Each row of a before or after table is a point. One or more steps were done to the points. Then noise was added and the rows were shuffled. The steps act on columns, c1 being the first. Name the steps. A step turns or swaps two columns, mirrors them in a line or flattens them onto one, adds a multiple of one to another, or multiplies or shifts one. Angles are multiples of 10 degrees, from the lower column toward the higher: turns from -170 to 170, lines from 10 to 170 but not 90. Use the fewest steps. Two steps may share a column if one is a turn and the other turns, adds or multiplies; they go together, in the order done. Otherwise the lowest column goes first.

Before (11 x 3):
[[ 16  22  34]
 [-19 -11  13]
 [ 37 -14 -27]
 [ 11  28  12]
 [  2 -19 -24]
 [  9  22 -11]
 [ -3  15  17]
 [ 22   3  28]
 [ 32  17   7]
 [ -5  24  14]
 [ 22   5 -16]]
After, 11 rows:
[[ 27  30 -28]
 [ 15 -15 -20]
 [ -8  10 -26]
 [-30  15   9]
 [ 35 -16  -2]
 [ 35  28  -7]
 [ 59 -24  18]
 [  3 -20  23]
 [ -5  15 -18]
 [ 51   4 -18]
 [ 17   7 -30]]
Steps: multiply c1 by 1.6; turn c2 and c3 by -100 degrees

Before:
[[-43 -19 -36  -4 -15  -6]
 [-24 -13   7 -10 -29  34]
 [ -6   2 -11 -16  -7  25]
 [ -8  -8  41  -8  17  14]
 [ 31  41 -14   0  30 -14]
 [ -3 -28  26 -46 -15  15]
 [ -7  11 -17   9 -37 -18]
 [ -3 -40 -21  13 -38  19]
 [ 18  19  25   6  -2   1]
 [ 54  38   6  19 -12 -50]
 [ 27  54  20 -19 -35 -41]]
After:
[[ -7 -14  41   1  17 -11]
 [ -5 -23 -11 -22  -8  -1]
 [-23 -32   7 -24 -30 -18]
 [ 15  -4  26   4  -1  19]
 [ -6  16 -15 -13 -36  15]
 [ -4 -11  25 -53 -11 -32]
 [ 30  31  21 -36 -36  60]
 [ -5 -11 -22  -7 -39 -43]
 [-43   9 -36 -10 -15 -19]
 [ 29   6 -12  16  29  41]
 [ 55  44   6  12 -13  49]]
Steps: turn c2 and c6 by 100 degrees; add 0.5 times c5 to c4

Before (10 x 9):
[[ 39  -6 -18  25  -5  -9  30 -10  12]
 [-22  10 -11 -17   0  -7 -23 -11 -27]
 [  5  11  19  23   4   7 -16  10 -12]
 [-11 -27 -25  20  -4 -18  60   0  19]
 [  0  34  -3   1 -18  -6 -12  10   6]
 [ -8  13  19 -25   5  19 -21   5  -4]
 [ -7  28  18  -6  12 -11   9 -14  -6]
 [-40 -34  -4   9 -37   4  17 -31  14]
 [-10  11   9   8  -7  33  16  -7 -19]
 [-44 -21 -37  20   5  23 -17 -38  13]]
After:
[[  0  55  -3   2 -18  -7 -13   9   6]
 [ -7  21  19 -25   5  19 -21   6  -3]
 [-44 -33 -38  20   5  23 -17 -39  14]
 [ -7  45  18  -6  12 -11   9 -14  -7]
 [-10  16   8   8  -8  33  16  -7 -19]
 [-40 -54  -3  10 -36   4  17 -30  14]
 [-22  15 -11 -16   1  -6 -24 -11 -27]
 [  5  18  20  23   3   7 -16  10 -13]
 [ 40 -10 -18  24  -5  -8  30 -10  11]
 [-11 -43 -25  20  -3 -18  60   0  18]]
Steps: multiply c2 by 1.6

Before:
[[ -7 -41 -54 -29 -14 -12  -2  14  48 -30  33  -8]
 [-15   6 -34  15   0  24   9 -22  -5   7 -10  32]
 [ 16   8 -34 -10  -7 -18   7   0  34 -14  24 -20]
 [-10   3  -6 -31  21  35 -42 -31 -23 -30 -23  -3]
 [-21 -15   7   0 -17  -6 -15   8  31  12  26 -48]
 [-14  18   2 -60  15  12   6 -20  14   6 -19   6]
 [ 30  -9  -5 -26 -15  48  16 -20 -16  -7  38 -41]
 [-27  17   1  -4  -3 -14  -2  14 -30  19 -12  13]
 [ 20 -21 -39 -31  28  -4  22  -1  17  11   7  11]
 [-33 -15  17  18  -4   7  28 -20 -30   1  18 -31]]
After:
[[-14   7 -34  15  -7  24   8 -22  -5   7  -9  32]
 [-14  17   2 -59  14  11   7 -21  15   6 -22   6]
 [-21 -15   6   0 -15  -5 -15   7  30  12  30 -47]
 [-34 -15  17  17   5   5  28 -20 -29   2  19 -31]
 [-10   3  -6 -32  25  35 -42 -30 -23 -30 -29  -4]
 [ 19 -22 -39 -30  59  -4  23  -2  18  10  -3  11]
 [ 28  -9  -5 -26  -2  48  16 -19 -15  -6  41 -41]
 [ 16   9 -34 -11   3 -18   7  -1  34 -14  25 -21]
 [-27  18   1  -5 -14 -15  -1  14 -30  18 -11  13]
 [ -8 -42 -54 -29  -3 -11  -2  13  48 -29  36  -8]]
Steps: turn c5 and c11 by -20 degrees; multiply c5 by 2

Before:
[[ -5  17 -10 -11  -9  25  -2  -7  19   8   8  -1 -15 -21   0   9 -14  -6]
 [-19  -7  26   3 -14   5  28  -1  10  -7   8  -4 -11 -17 -13  10   9  -4]
 [ 12  -1 -12   1   7  12   2  19  13  11 -13  -9   1  -1   7 -17   1  15]
 [-20  10  -5  -3   5 -18   7 -12 -10   0 -16   2 -12 -20 -10   1 -25   0]
 [ -3 -17   9   5  28  -9   2  -9  14   2   5 -36   2 -23   0   2   4   7]
 [  6  -5   2  -1   1 -10   1 -10   0  -5   8  13  -4 -13  -3  -6  -3   7]
 [ -8   9   1   3  11   3  -6 -26   4   6 -17 -19 -10 -26 -22   3  22 -19]
 [ -5  -3   3 -10   5 -19  -7   9  11  10  -1   1   1 -17  23  -3   6  -5]
 [ 15  12 -17   9  20   4  -4  18  -1   9   2   0 -11  -5   1 -21   7  -1]
 [  3   2 -29  -2  15  -8   0   8  -4  -7 -12  -4   6 -15 -15  -3   9  -3]
 [ 12   0   3  13   5  11 -16  -6  13  -3  14 -16  12 -13  -1  -8  -3 -29]
 [ -5   5  -7   5  -3  -8   5 -11 -15   6   8 -11  10  -9   1  -4 -11   1]
 [  4  22   7   8  15 -12 -19   0  14   4   2   2  -7  -2 -16 -10  20   3]
 [  2   5   7   5   6  -2   2  17  -7  13   9  19   8 -11  -8 -14  -7   6]]
After, 14 rows:
[[ -5  -3 -40 -10   5 -20  13  11   9  -9  -1   1   4  30  23  -2   6  -4]
 [-18  -7 -55   3 -14   5  49  10  -2   2   8  -3 -12  13 -13   9   9  -4]
 [  4  22  -9   8  15 -12   1  14   0  -7   2   2  -5  -1 -16 -10  20   3]
 [  2   5 -30   5   5  -2  22  -7  17 -10   9  19  13  16  -8 -15  -7   6]
 [ -8   9 -60   2  11   3  14   3 -26  -9 -16 -19  -7  49 -22   3  22 -19]
 [ -3 -17 -59   5  28 -10  22  14 -10  -1   5 -36   3  38   0   2   4   7]
 [  3   2 -16  -2  15  -8  20  -4   8   9 -12  -4   3  51 -15  -3   9  -3]
 [ 16  12  -1   9  20   5  16  -1  18 -12   2   0  -7  23   0 -21   7  -1]
 [  6  -6 -31  -1   1 -10  22   1 -10   3   8  13  -6  23  -3  -6  -3   7]
 [ -6   5 -16   5  -3  -8  24 -15 -11  -2   8 -11  12  23   1  -4 -11   1]
 [ 12  -1 -31  12   5  11   3  13  -6   7  14 -16  10  23  -1  -8  -3 -29]
 [ 13  -1   5   0   7  11  22  13  19 -10 -13  -9   4  11   7 -17   1  15]
 [-19  10 -42  -3   5 -19  27 -10 -11  -3 -16   2 -11  43 -10   1 -25   0]
 [ -6  17 -42 -11  -9  25  19  19  -7 -13   8  -1 -11  49   0   9 -13  -6]]
Steps: multiply c14 by 3; turn c3 and c14 by -130 degrees; shift c7 by 20; swap c8 and c9; mirror c10 and c13 in the line at 80 degrees

Before:
[[ 11  30  29 -16 -32 -39  13   3 -13  -9 -19 -13 -40 -13  17  -1  40 -19
  -19 -13 -10  26  -6  18]
 [ -2  25  11   5 -30   0 -14  11  40   8  13 -17 -52   6   2  38 -10   9
   40   2  37  -8  27 -26]
 [  0  26 -35   5 -19 -30  11 -22 -35 -35 -10  13 -50  15  34 -16  -4   2
   -3  22  41   1 -37 -14]
 [ -9  -7  34   5  12 -14   2  17  36   4 -39  16   0 -19  16  23  14   4
   12 -19  15  21 -13 -23]
 [-15  59  29 -60  -2   2  11  -4  23  26  11  14  17   7  11 -13  18  -1
   15  13 -14  19  28   1]
 [ 35  11  -6  -2  36  16   8  -7  24  -3 -36  -3  22  10   7  -9  45  30
    9 -17  -4 -17 -36  35]
 [ 29  20 -26 -24  18   0  57  -6 -33  12 -28 -39   8   7  -5 -22  -3  -3
   26   6  -6 -29  34   3]
 [-32  33  -4  -6 -32  23   0 -29 -11  21  30   9  11 -11  43  43  12   6
   24   3 -14  -3  35 -30]]
After (8 x 24):
[[  1  26   0   5   8 -14  12  21 -36 -35 -10  12 -52  14  35 -17   0   1
   -3  22  40 -34 -36 -15]
 [ -3  26  -8   5  -6  13 -14  19  41   8  12 -17 -53   7   3  38   0   8
   40   2  37  12  27  19]
 [-15  59  20 -59  -3   3  12   0  22  27  12  15  18   6  12 -13   1  -1
   14  12 -13  27  29  -3]
 [ 29  19 -29 -23   5  -8  56  -1 -34  13 -29 -39   9   7  -5 -22   0  -3
   28   5  -6 -27  35  -7]
 [-10  -6  20   6  10 -16   1  16  37   3 -41  18  -1 -19  16  24   1   4
   12 -18  16  35 -13  25]
 [-34  33  -2  -5 -17  31   1  38 -11  21  31   8  11 -11  42  43   1   6
   24   4 -13  -3  35 -17]
 [ 11  30  24 -17   8 -15  13 -18 -13  -9 -18 -13 -41 -13  18   0  -1 -20
  -18 -14 -10  29  -5  -3]
 [ 36  10 -18  -2   2  -4   9 -30  25  -3 -35  -2  21  10   6  -9   1  29
    9 -19  -4  -5 -36 -18]]
Steps: swap c3 and c22; flatten c5 and c6 onto the line at 120 degrees; turn c8 and c24 by 110 degrees; multiply c17 by 0

Before, 13 rows:
[[  2  -1  -7 -45 -24 -15   2  -1  37  34 -14  -5 -21 -12  40   2 -12  -2
    9   5   0   6 -25  35 -24  17 -31 -21 -20   1   2 -37  23 -13 -15  -8
   -2  23  35 -18   9 -25 -21  10  19  20   6 -17]
 [-23 -16 -11 -10  -5  23   6  21   8  18  21  17 -24 -12   9 -30   7  18
  -17  -2  -3  15 -19  -4  39   7 -24  -7 -21 -14   3 -23  -9  22  27   2
   -2 -26  11  24 -13 -24 -24  -8   9  36 -12 -16]
 [-13  -9  -5 -41  -4 -28  27   5  -5  44  16  -3 -22   5 -12 -19 -23 -20
  -11   2  -3   1 -22  30  21  19 -22  10  -2  -6  -1  -3   9  19  21  20
   11  12   8   0   0  -5 -14  -4 -20  12 -27 -38]
 [ 45  11 -30  19  41  18  29 -44 -21 -17 -33  32  34  15 -14  13  13  32
  -57 -34 -48   3  15 -25 -39 -29  27  18  -3  36   6  31  20   0 -20   4
    6  23  -2 -34  29 -26   7  38 -11 -43 -36  21]
 [ 12 -16 -44  -1   7 -13  39 -42 -21 -24 -52  37  -2  15 -19 -13  42  27
  -38 -16 -57 -38  11 -23 -23 -20  -4  31  19  47  18  13  11  -7   9 -10
   27  -4  -8  -7  20   5  19   2  -7 -40 -21   7]
 [ 14 -13 -31  15  36   8  18 -12 -19  -2 -35  23  13  30  -9  -2  29  53
  -38  17 -18 -37  20 -11  16 -32 -31  26   7  46  -9  10 -15  11  16  28
   25 -12 -15 -23   8 -15   2 -29 -57 -32 -42  35]
 [  0 -56  -6 -18  29  20   6  13 -12 -41  -4 -10 -12   5 -32 -25  18  26
  -45   8 -37 -36 -11   5  12  -3   8  -2  -5  20 -15 -12 -25   7   3  21
   28 -14 -12 -11  27   0  15 -15 -45 -21 -31  -1]
 [-23  22  37 -26 -33 -41  16  -4  17  22 -17  20 -15 -22  42  -4 -24 -28
   19 -15   3  19 -32  -1   4  21 -12 -14 -20  19  -8   1   9  -1  16 -19
   26  -5  60  -8   5 -29 -39  21 -25   2  28 -26]
 [  0 -26 -11   3  35 -17   7 -19  19 -50 -46  26   7  14 -29   8  -5  58
  -41 -18 -48 -41  -5 -14  14 -37  13  31  26  40 -37   9  -7  31  17  14
   20  11 -22   5   4  -3  25 -25 -15 -20 -48   9]
 [-18   8  -4  -7 -15 -22   3  12  14  12  15  -3 -40  -2  -4 -32 -26  21
   10  -1 -26   8 -11  26  -7  24 -16 -33 -24   3 -17 -14 -14   0  26   8
    7   2  -8  -1 -35   4 -32 -20 -25  15  15 -33]
 [  1   8  27 -23 -34 -22   3  26  12  29 -34  12 -27  -8   6   2 -17  -5
   -5   5   7  20  -7  -1 -21  36 -19   3   4 -30  14 -27  16 -10   9  12
   17 -18  30  -2 -29 -31 -26  19 -25  31   5 -40]
 [-23 -23 -26   6   0 -33   4  31  -8 -14   1 -26   0  14  -3 -29   9  48
  -30   8 -12   0 -24  22  17  -5  -8  22  10  -1  -9   3 -34  37  16  31
   24 -25  -4   1  -2  11   7   3 -13   1  -4  11]
 [-20   3   4  28   4  43  51  33  20  24  10 -22  12   2  -1  34  17  21
    6 -24   0  21  51   4  -8  10   7 -29  21   6  40  19  31  -7   5 -37
   -2  47  49  -3  21 -47  -4  21  25  16  20 -36]]
After:
[[-15 -10  -6  31 -24 -28  26   6  -5  43  16  -2 -23   4 -12 -19 -24 -19
  -10   0  -3  -2 -23  30  22  19 -22  10   0  -3  -2  -2  10  20  21  22
   13  13  10  -2   0  -7 -14  -6 -22  13 -28 -37]
 [-20   3   4 -25  15  42  51  31  18  23  10 -22  11   2   0  35  19  20
    6 -22   1  21  52   3  -6  10   7 -26  21   7  38  18  31  -7   4 -37
   -2  46  48  -4  22 -45  -5  20  26  16  21 -37]
 [ 45  10 -30 -39 -21  19  29 -41 -22 -16 -34  33  31  17 -14  13  13  33
  -56 -35 -49   1  13 -22 -39 -29  27  17  -3  38   7  31  18   0 -20   5
    7  21  -2 -33  29 -26   7  38  -9 -43 -35  20]
 [-23 -23 -29  -5   2 -32   6  34  -8 -12  -1 -26   2  13  -3 -31   9  49
  -30   7 -10  -1 -25  24  14  -6  -6  23  10  -2  -7   0 -32  36  18  31
   24 -22  -3   3   1  10   7   3 -14   2  -5  13]
 [-17   9  -3  17   5 -22   4  14  15  11  17  -3 -40  -2  -4 -31 -26  20
   10   1 -27   9 -11  26  -8  25 -15 -30 -23   4 -18 -14 -13   2  26   8
    9   3  -7  -1 -34   5 -33 -20 -26  14  14 -33]
 [ 14 -15 -43  -4  -6 -13  39 -41 -20 -25 -51  39  -4  15 -20 -14  41  28
  -39 -16 -57 -39  12 -25 -21 -20  -4  33  19  46  19  14   9  -7  10  -9
   27  -6  -6  -7  20   5  17   1  -7 -39 -20   8]
 [ 13 -12 -30 -35 -16   9  18 -13 -19  -1 -35  23  13  30  -8  -2  29  52
  -39  17 -16 -37  19 -10  15 -31 -30  27   7  43 -10   6 -15  11  17  29
   25 -13 -16 -23   8 -15   3 -29 -57 -32 -40  34]
 [  2   8  29  41  13 -22   3  28  12  28 -36  11 -26 -10   5   0 -16  -5
   -3   7  10  22  -8  -2 -21  36 -19   5   4 -32  13 -27  15 -12  10  15
   19 -17  31  -3 -31 -29 -26  20 -25  32   3 -38]
 [ -1 -55  -6  -5 -35  20   5  13 -15 -40  -4  -9 -12   5 -33 -24  15  30
  -46   7 -38 -37 -11   4  14  -4   6  -3  -7  21 -13 -11 -24   8   4  23
   29 -13 -13 -11  24   1  17 -14 -45 -19 -30  -2]
 [-22 -17 -11  11  -3  23   6  21   9  17  21  17 -23 -13  10 -30   7  18
  -16  -3  -5  14 -19  -2  41   7 -24  -7 -21 -15   5 -24  -7  20  29   4
    0 -28   8  23 -15 -23 -24  -6   9  37 -11 -14]
 [  2   0  -6  51 -11 -14   1  -3  38  33 -15  -4 -23 -11  43   3 -13  -1
   10   4   1   5 -26  35 -26  16 -31 -22 -19   0   4 -36  22 -15 -14  -8
   -1  25  36 -20  10 -25 -20  10  18  21   8 -18]
 [-26  21  38  41   8 -38  14  -5  18  22 -18  21 -16 -21  42  -6 -22 -28
   21 -13   1  20 -33   1   4  22 -10 -13 -19  22  -6   0  10  -3  14 -18
   25  -4  60  -8   5 -28 -38  21 -22   4  26 -26]
 [ -1 -24  -9 -23 -24 -17   7 -18  18 -50 -44  26   7  15 -30   8  -5  58
  -41 -18 -46 -42  -5 -15  17 -36  14  30  23  40 -37   9  -7  32  17  14
   19  11 -21   4   3  -3  25 -26 -14 -19 -49  10]]
Steps: turn c4 and c5 by 140 degrees

Before (9 x 64):
[[-27  11  16  -6  28   9 -25 -23 -13   0 -20  22  -7 -13   5  -5  31   0
   14  11  -2  -1   6 -21  -9  39  15  35 -17  21  26  -5  -5   1  23  -6
  -10 -19   9   0   8 -13  -9 -10  12  25  34 -15   2 -29   4 -14   8 -19
   17 -21   5 -18  17  22  -2 -22 -18  18]
 [-15   6  11 -14  23  34 -27 -31 -14   5   1  -7  -6 -38  26   8  -5 -30
   12  -3  13   2   0 -21 -27  11  -6  22  -2  29  35  17  18 -10  21   3
   -3   5  -3 -10   4 -32 -23 -18   3  10   7 -23   6 -10 -17  -8   4  10
   21 -34  36   9  -6  21 -12 -10  -2  25]
 [  5  -1 -33  15 -19 -15 -13  -7  22  -8 -13  18  -5  18 -25   0   1  -6
    5  17  10  22  19   0  25  -7  -3   2  14   8  -6   1 -27   0  -7  -7
    0  27 -24   1  17 -19  19  -2   3  25  -5  21  -6  19  11 -13  19  -1
   -5   6  10  -1  -5 -39  -1  16   7  18]
 [ -4  -4 -39   3 -16 -10 -29  15  -6  -5   0  17   8  18   3  -1 -20   7
   26  19   5  20  20   4  25  -9 -20  -3   2 -13  -1   3 -33   5 -20   2
  -12   8  -7   6  20   0  16  16 -27  23  -2   6  10  44  -7  -7   6   3
  -11   7   0   8   5 -15  -1  -5   9  16]
 [-11   5 -21  -2  -3 -25 -13  -4   4 -31  -4   6   9  28 -13  18 -10  -6
   23  28   1  37  33  19  11   1 -11 -15   6  -2   1   3 -28   3 -28  18
   17  10 -10   2  21  32  22  11 -15  28  -5  20  15  31  -6 -16  31 -10
    1  -2   0  24   3 -21  -1  27  21   9]
 [-16  25  14  -6   9  -2  12 -31  45  19   3 -16 -16  -3  41 -32   5  26
  -25 -13   8 -19 -11   4  -1   3  -7  13   7 -10  17 -33  31   5  -6 -19
  -30 -10   0 -15  19  17  19 -37 -27  -4 -27  -1  -1   9  44  -9  34  14
  -15  19  -1 -13 -20  -8  -6 -20 -60  -8]
 [  9  22  -8   8 -20   6  14 -19  37   2  -2   4 -37  13  31 -24   2  19
  -16  16 -11  -2   0  -9  30   4  -1   7  10  -1  18  -3  26  21 -11 -11
  -21 -18 -19 -23  11  34  10 -42 -21 -19 -15  -3   5   5  24   0  40  38
   -5  18  12 -20 -11 -19   8   6 -46 -20]
 [-40   0  14   2  28  25   1  -9 -21  -2 -11  14 -27 -22   9  -8  -5 -15
   11  32  18  -5  -3 -16  -7  29  -1  32  -4  11  31  17 -13 -23  21  -6
   -2  17  -9   5   1 -31 -29  -9   0  41  20 -14 -11   0  -9 -11   1   6
    7 -46  13  -9 -15  22  12 -23  -2  37]
 [  1 -27 -27  15 -16 -11 -12   2  12 -19  -6  -9  -7   5  -6  -6 -16  -4
   31  12  11  11  24  24  17 -12 -21 -11   0  -2   5   0 -37  14 -27   1
   11  21  -4   0  34   9  20   0  15  21 -11  -2  -7  37  20 -16   9 -10
    2  -5 -10  -3  20 -11   9  21  14  21]]
After:
[[-14   7  11 -16  22  34 -28 -32 -14   6   0  -7  -8 -39  26   8  -4 -30
   12  -3  12   1  -1 -22 -27  11  -7  21  -2  29  34  18  18  -9  20   3
   -2   5  -3  -9  11 -31 -23 -18   2  10   8 -22   6 -10 -17  -6   4   9
  -44 -34  36  10  -5  21 -11 -10  -2  25]
 [  8  21 -10   9 -19   7  14 -20  37   1  -2   4 -37  13  31 -23   2  19
  -15  16 -13  -3  -1  -9  29   4  -1   7   9   1  18  -4  27  21 -12 -10
  -20 -16 -18 -22  -8  34  10 -42 -21 -19 -14  -4   4   6  25   0  42  38
  -11  20  10 -20 -11 -20   8   7 -46 -19]
 [ -5  -4 -38   3 -16  -9 -29  14  -6  -6   1  16   8  19   3  -2 -19   8
   26  18   4  21  21   3  26 -10 -20  -2   1 -12   1   3 -32   5 -19   4
  -11   8  -8   6 -23  -1  16  16 -28  22  -2   8  11  45  -8  -6   5   2
    3   5   0   7   6 -15  -2  -5   8  16]
 [-27  11  15  -8  27   7 -26 -23 -13   0 -21  21  -6 -11   5  -5  31   1
   13  11  -2   0   6 -22  -8  39  15  35 -17  20  27  -6  -6   1  23  -6
   -9 -18  11   0   3 -13  -9 -10  12  23  35 -15   1 -29   4 -14   7 -20
  -38 -20   6 -18  19  21  -3 -21 -17  17]
 [-40   1  15   2  27  25   2  -7 -21  -3 -13  16 -27 -22   9  -7  -5 -16
   10  30  18  -5  -3 -15  -6  28   0  33  -5  12  30  18 -13 -22  22  -5
   -2  15  -8   5   9 -32 -29  -9  -1  41  20 -14 -11   0  -8 -11  -1   7
  -27 -45  13 -10 -15  23  11 -23  -2  38]
 [-10   5 -23  -2  -4 -26 -12  -4   3 -31  -4   6   9  28 -12  18 -10  -7
   23  29   0  38  33  20   9   2 -12 -15   4  -3   2   4 -28   2 -27  19
   17  10  -9   4 -19  33  22  11 -15  29  -5  20  14  31  -6 -16  31 -11
   -9  -2   1  24   4 -22  -1  27  22   8]
 [  6  -3 -32  16 -18 -14 -14  -7  22 -10 -13  18  -6  17 -25   0   1  -7
    4  17   8  22  17   0  25  -8  -2   1  13   8  -6   1 -27   1  -7  -7
    0  26 -24   2 -17 -19  20  -2   3  25  -5  21  -6  20  11 -12  20   1
    3   6  10  -1  -4 -38   0  17   6  18]
 [  0 -28 -26  14 -15 -10 -13   2  12 -17  -7  -9  -9   5  -7  -6 -15  -4
   31  13  12  11  25  23  17 -11 -21 -12   0  -3   6   1 -38  14 -27   1
   10  21  -5   0 -30   8  21   1  13  22 -11  -2  -7  37  19 -16  10  -9
  -16  -4 -10  -4  21 -11   8  20  14  21]
 [-17  24  12  -8  10  -2  12 -31  45  19   2 -16 -16  -1  41 -32   5  26
  -26 -12   8 -19  -9   3  -1   4  -7  13   8  -8  18 -31  32   5  -6 -17
  -31 -10   0 -15 -18  17  19 -36 -27  -4 -27  -2  -1  10  44  -9  34  15
   -4  18   0 -14 -19  -8  -7 -20 -60 -10]]
Steps: add 0.7 times c31 to c55; turn c41 and c55 by -160 degrees
